Each wall is flat, endless, passes through zero and stands at right angles to its row. A trip goes straight from one point to another. Which walls does it cross, in order?

Walls:
(1): [-12 -11]
(2): [-1 25]
(3): [15 34]
(4): [-13   2]
(5): [11 20]
(6): [ 22 -25]
Trips:
[-36  33] to [ 15 -28] => 5, 3, 2, 6, 4
[33 -8] to [ 2 -6] => 3, 5, 1
[ 12 -10] to [ 8 16] => 5, 3, 2, 6
[ -9 -23] to [-59   6] => 6, 2
[ -1 -21] to [  5 -51] => none
[40 18] to [14 36] => 6
[  2 -29] to [  5 -17] => none
[-27  -3] to [-60  14] => 2
[-19  26] to [-27 -44] => 1, 5, 3, 2, 6

Walls:
(1): [-24  13 -33 -44   0  32  39  42   8  20 -42 -33]
(2): [  8  -6 -20   8  22   2  43   4 -37 -10 -31 -35]
(3): [-14 -12  -3 -11  12 -38 -46   1  -3 -15  -3 -17]
(4): [ 11  -7 -21  -6 -33  29  16   0  39 -18 -25  10]
Trips:
[  5  25  12   5  16  -6   6 -10  52  17   3  -1] to [ -1   3 -18   4  -9 -22  22  -8 -39  21  -7 -17] => 1, 4, 2
[  4  27   2  13   1 -11  -1  20  -2 -33  -7  23] to [  4 -13   5   7  -4  -6 -18  -6 -28  17  45  -6] => 4
[-24  21 -24 -24  -7  17  -3  10 -47  -4 -21  -4] to [ -8  60  32 -36   2   2  27  31 -44  10 -10  -4] => 3
